Every row gives one point. The points of each table are mixes of a few directions, plus a little noise. Count the directions of each table, and those that both share. Where both have some left over, give the other angles between the two spaces (their principal angles), to ten degrees, smallest first.

First:
[[-0.16 -0.18]
 [-0.03 -0.03]
 [-0.02 -0.03]
 [ 0.46  0.54]
 [-0.25 -0.29]]
Second:
[[-0.23 -0.27]
 [-0.22 -0.25]
 [ 0.08  0.10]
 [ 0.36  0.42]]
Directions: first 1, second 1, shared 1

First:
[[ 0.04  0.29 -0.11  0.02]
 [-0.05 -0.45  0.18 -0.02]
 [ 0.04  0.37 -0.15  0.02]
 [ 0.06  0.53 -0.21  0.03]
 [-0.06 -0.45  0.18 -0.02]
 [ 0.04  0.22 -0.09  0.01]
 [-0.12 -0.90  0.36 -0.05]
 [ 0.05  0.39 -0.16  0.03]]
Second, 8 rows:
[[ 0.28  0.26  0.03  0.54]
 [-0.17 -0.44  0.11 -0.28]
 [-0.24 -0.33  0.02 -0.44]
 [ 0.19  0.27 -0.03  0.34]
 [ 0.13 -0.12  0.12  0.27]
 [-0.18 -0.12 -0.04 -0.38]
 [ 0.20  0.50 -0.12  0.32]
 [-0.18  0.01 -0.11 -0.38]]
Directions: first 1, second 2, shared 1

First:
[[-0.66 -0.60  0.51  0.22  1.02 -0.52  0.37  0.11]
 [ 0.22  0.22 -0.33  0.18 -0.48 -0.01 -0.28  0.19]
 [-0.05 -0.42  0.08  0.08  0.60 -0.30  0.13  0.08]
 [ 0.19  0.07 -0.09 -0.16 -0.11  0.17 -0.02 -0.11]
 [-0.04  0.11  0.07 -0.10 -0.11  0.13  0.03 -0.09]
 [ 0.19  0.22 -0.15 -0.08 -0.36  0.18 -0.12 -0.04]
 [-0.13  0.17  0.17 -0.15 -0.14  0.21  0.08 -0.16]
 [ 0.40  0.31 -0.21 -0.30 -0.47  0.40 -0.11 -0.22]
 [ 0.04 -0.13 -0.03  0.04  0.15 -0.09  0.01  0.03]
 [-0.19  0.03 -0.03  0.28 -0.11 -0.19 -0.09  0.22]]
Second:
[[-0.01 -0.58  0.25  0.08 -0.35 -0.12  0.10 -0.14]
 [ 0.05 -0.18  0.02  0.23 -0.11  0.07  0.25 -0.06]
 [-0.12 -0.36  0.24 -0.25 -0.10 -0.09 -0.31  0.11]
 [-0.09 -0.54  0.29 -0.14 -0.24 -0.13 -0.17  0.01]
 [ 0.12  0.56 -0.33  0.31  0.30  0.29  0.35  0.06]
 [ 0.04  0.39 -0.15 -0.31 -0.07 -0.47 -0.24 -0.36]
 [ 0.02  0.07 -0.07  0.21  0.14  0.26  0.19  0.16]
 [ 0.15  0.02 -0.14  0.53 -0.03  0.24  0.59 -0.10]
 [-0.13  0.14  0.02 -0.17  0.36  0.32 -0.29  0.49]
 [-0.03  0.48 -0.13 -0.48  0.09 -0.39 -0.45 -0.16]]
Directions: first 3, second 3, shared 0; angles 70, 90, 90

First, 11 rows:
[[ 0.05 -0.23  0.18 -0.21  0.12 -0.49  0.13  0.11 -0.35  0.16 -0.11]
 [-0.05  0.27 -0.20  0.24 -0.14  0.57 -0.16 -0.13  0.41 -0.18  0.12]
 [ 0.01 -0.06  0.05 -0.06  0.03 -0.14  0.04  0.03 -0.10  0.04 -0.03]
 [-0.04  0.20 -0.15  0.18 -0.10  0.42 -0.12 -0.10  0.30 -0.14  0.09]
 [-0.01  0.07 -0.05  0.06 -0.04  0.15 -0.04 -0.03  0.10 -0.05  0.03]
 [ 0.07 -0.35  0.27 -0.31  0.18 -0.75  0.21  0.17 -0.54  0.24 -0.17]
 [ 0.10 -0.53  0.40 -0.47  0.27 -1.11  0.30  0.26 -0.80  0.36 -0.24]
 [-0.02  0.13 -0.10  0.12 -0.07  0.28 -0.08 -0.06  0.20 -0.09  0.06]
 [-0.05  0.28 -0.21  0.25 -0.14  0.59 -0.16 -0.13  0.42 -0.19  0.13]
 [-0.06  0.33 -0.25  0.30 -0.17  0.70 -0.19 -0.16  0.51 -0.23  0.15]
 [ 0.02 -0.10  0.08 -0.09  0.05 -0.21  0.06  0.05 -0.15  0.07 -0.05]]
Second:
[[ 0.30  0.13  0.12 -0.05  0.30 -0.11  0.20 -0.03  0.25 -0.29 -0.13]
 [ 0.12  0.13  0.43 -0.39 -1.09  0.31  0.34  0.54 -0.62  0.37 -0.08]
 [ 0.34  0.11  0.16  0.06  0.31  0.16  0.13 -0.22  0.31 -0.25 -0.19]
 [-0.13 -0.03 -0.07 -0.04 -0.11 -0.12 -0.04  0.12 -0.12  0.09  0.08]
 [-0.40 -0.20 -0.30  0.18  0.03  0.00 -0.35 -0.13 -0.08  0.21  0.18]
 [-0.45 -0.22 -0.28  0.15 -0.14  0.05 -0.36 -0.07 -0.18  0.30  0.20]
 [-0.19 -0.12 -0.21  0.19  0.22  0.03 -0.24 -0.23  0.11  0.03  0.08]
 [ 0.40  0.20  0.14 -0.10  0.48 -0.31  0.31  0.02  0.35 -0.45 -0.15]]
Directions: first 1, second 3, shared 0; angles 50

First, 11 rows:
[[ 0.14 -0.10  0.38 -0.16 -0.22  0.06  0.23 -0.16  0.07  0.01 -0.15  0.11
  -0.25  0.33]
 [-0.10  0.00 -0.25 -0.08  0.38  0.08 -0.19  0.41 -0.20 -0.18  0.25 -0.09
  -0.01 -0.01]
 [ 1.00 -0.30 -0.04 -0.12 -0.25  0.05 -0.10  0.13  0.37 -0.13 -0.03 -0.21
  -0.20  0.48]
 [-0.07 -0.64  0.12  0.01 -0.39  0.07 -0.18 -0.12 -0.03 -0.13 -0.01 -0.18
   0.47 -0.47]
 [-0.25  0.49  0.39  0.04 -0.19  0.07  0.31 -0.33 -0.04  0.20 -0.09  0.29
  -0.33  0.21]
 [-0.44  0.28 -0.12 -0.01  0.50 -0.28  0.21 -0.05 -0.07  0.20 -0.18  0.22
  -0.07  0.02]
 [ 0.19  0.61  0.08  0.44 -0.74  0.21 -0.05 -0.45  0.17  0.22  0.07 -0.02
   0.07 -0.28]
 [-0.52 -0.38  0.06 -0.19  0.44 -0.36  0.25 -0.09 -0.07  0.10 -0.35  0.19
   0.12 -0.04]
 [-0.46  0.11 -0.49  0.12  0.57 -0.13 -0.22  0.30 -0.23 -0.03  0.16 -0.06
   0.28 -0.40]
 [ 0.24  0.37 -0.24  0.01  0.19  0.19 -0.19  0.39 -0.09 -0.14  0.34 -0.09
  -0.24  0.21]
 [ 0.29 -0.45  0.10 -0.06 -0.28  0.06 -0.09 -0.03  0.12 -0.11 -0.03 -0.15
   0.14 -0.04]]
Second:
[[-0.31 -0.06 -0.06  0.05  0.17 -0.34  0.17 -0.27  0.08  0.23 -0.33  0.11
   0.20 -0.19]
 [ 0.09  0.28  0.09  0.00 -0.06  0.13  0.04  0.02 -0.04  0.01  0.10  0.07
  -0.23  0.21]
 [-0.05  0.55  0.49 -0.11 -0.09  0.15  0.39 -0.17 -0.05  0.13 -0.04  0.31
  -0.64  0.57]
 [-0.07 -0.65  0.06 -0.14  0.14 -0.57  0.32 -0.38  0.31  0.22 -0.66  0.12
   0.25 -0.02]
 [ 0.71 -0.15 -0.23 -0.01 -0.17  0.25 -0.36  0.36  0.11 -0.26  0.31 -0.32
  -0.01  0.12]
 [ 0.51 -0.21 -0.16 -0.05 -0.13  0.19 -0.27  0.29  0.07 -0.23  0.22 -0.25
   0.03  0.07]
 [ 0.55  0.12 -0.41  0.16 -0.02  0.04 -0.30  0.19  0.19 -0.05  0.15 -0.24
   0.07 -0.02]
 [-0.15 -0.63  0.11 -0.18  0.02 -0.07  0.00 -0.01 -0.07 -0.12 -0.12 -0.05
   0.24 -0.16]
 [-0.64  0.72  0.23  0.10  0.04  0.19  0.18 -0.10 -0.32  0.12  0.15  0.28
  -0.26 -0.03]
 [-0.62  0.06 -0.15  0.14  0.14  0.05 -0.18  0.06 -0.28 -0.05  0.19 -0.02
   0.33 -0.55]]
Directions: first 5, second 4, shared 4

First, 10 rows:
[[ 0.32  1.01 -0.17 -0.40  0.54 -0.14 -0.02 -0.40 -0.19  0.34 -0.19  0.33
   0.35 -0.54 -0.20  0.12 -0.16 -0.33  0.25 -0.26]
 [-0.26 -0.20 -0.01  0.61 -0.19  0.57  0.03  0.00  0.08 -0.37  0.14  0.12
  -0.09  0.37  0.39 -0.45 -0.03  0.09  0.24 -0.26]
 [-0.46 -0.22  0.06  0.42  0.13  0.14  0.07  0.38  0.14  0.01 -0.04 -0.14
  -0.17  0.48 -0.52 -0.16  0.12  0.53 -0.55  0.28]
 [-0.06 -0.20 -0.01 -0.18  0.08 -0.51  0.07  0.19 -0.03  0.26 -0.08 -0.26
  -0.08  0.16 -0.31  0.28  0.06  0.05 -0.38  0.27]
 [-0.23 -0.63  0.19  0.34 -0.38  0.40 -0.05  0.25  0.19 -0.34  0.15 -0.12
  -0.23  0.27  0.10 -0.21  0.12  0.36 -0.15  0.18]
 [-0.03 -0.41 -0.08  0.02 -0.18 -0.44  0.12  0.07 -0.07  0.04  0.05 -0.24
  -0.12  0.34  0.29  0.13 -0.02 -0.23  0.05 -0.03]
 [ 0.14  0.29 -0.28 -0.27  0.29 -0.79  0.16 -0.16 -0.26  0.42 -0.14 -0.12
   0.11  0.09  0.08  0.30 -0.15 -0.52  0.12 -0.19]
 [ 0.00  0.09  0.02  0.05  0.03  0.15 -0.03 -0.03  0.01 -0.05  0.01  0.08
   0.03 -0.04 -0.01 -0.08  0.00  0.03  0.04 -0.04]
 [ 0.46  0.35  0.04 -0.55 -0.03  0.00 -0.16 -0.29 -0.07  0.03 -0.02  0.18
   0.20 -0.70  0.09  0.21 -0.04 -0.25  0.29 -0.06]
 [ 0.13 -0.12  0.25 -0.04 -0.29  0.63 -0.21 -0.03  0.17 -0.34  0.12  0.17
   0.00 -0.41  0.06 -0.15  0.10  0.26  0.09  0.10]]
Second:
[[-0.17  0.04  0.07  0.03  0.18 -0.01  0.00  0.21  0.08  0.13 -0.08 -0.07
  -0.04  0.07 -0.52  0.03  0.09  0.33 -0.42  0.26]
 [-0.08 -0.09 -0.29  0.40 -0.09 -0.16  0.20 -0.21 -0.17 -0.10  0.09  0.02
  -0.01  0.51  0.80 -0.21 -0.20 -0.54  0.57 -0.55]
 [-0.13 -0.55  0.11  0.02 -0.23 -0.15  0.01  0.27  0.09 -0.04  0.06 -0.27
  -0.19  0.22 -0.10  0.10  0.11  0.20 -0.31  0.30]
 [-0.30 -0.52 -0.10  0.38 -0.15 -0.27  0.18  0.20 -0.02 -0.03  0.07 -0.27
  -0.21  0.68  0.25 -0.06 -0.01 -0.06 -0.07 -0.04]
 [ 0.23 -0.34  0.25 -0.40 -0.33  0.05 -0.18  0.08  0.12 -0.12  0.06 -0.10
  -0.06 -0.42 -0.09  0.22  0.15  0.17 -0.14  0.34]
 [-0.20 -0.58 -0.02  0.22 -0.25 -0.23  0.11  0.19  0.02 -0.07  0.09 -0.27
  -0.20  0.49  0.23  0.01  0.02 -0.02 -0.07  0.05]
 [ 0.40  0.99  0.12 -0.52  0.41  0.44 -0.24 -0.31  0.02  0.12 -0.15  0.46
   0.35 -1.02 -0.54  0.05  0.01  0.15  0.03  0.05]
 [ 0.21  0.01  0.19 -0.37 -0.09  0.13 -0.18  0.01  0.10 -0.03 -0.01  0.04
   0.05 -0.49 -0.24  0.16  0.10  0.18 -0.12  0.26]
 [-0.22  1.04 -0.27  0.32  0.78  0.15  0.13 -0.18 -0.13  0.30 -0.21  0.34
   0.25  0.11 -0.43 -0.27 -0.16  0.02 -0.01 -0.32]
 [ 0.20  0.07  0.03 -0.18 -0.11  0.09 -0.08 -0.15 -0.02 -0.08  0.03  0.10
   0.08 -0.28  0.20  0.04 -0.02 -0.14  0.23 -0.08]
 [ 0.05 -0.09 -0.09  0.08 -0.13 -0.05  0.05 -0.13 -0.07 -0.09  0.06  0.01
   0.00  0.11  0.44 -0.07 -0.08 -0.27  0.32 -0.24]]
Directions: first 4, second 3, shared 3
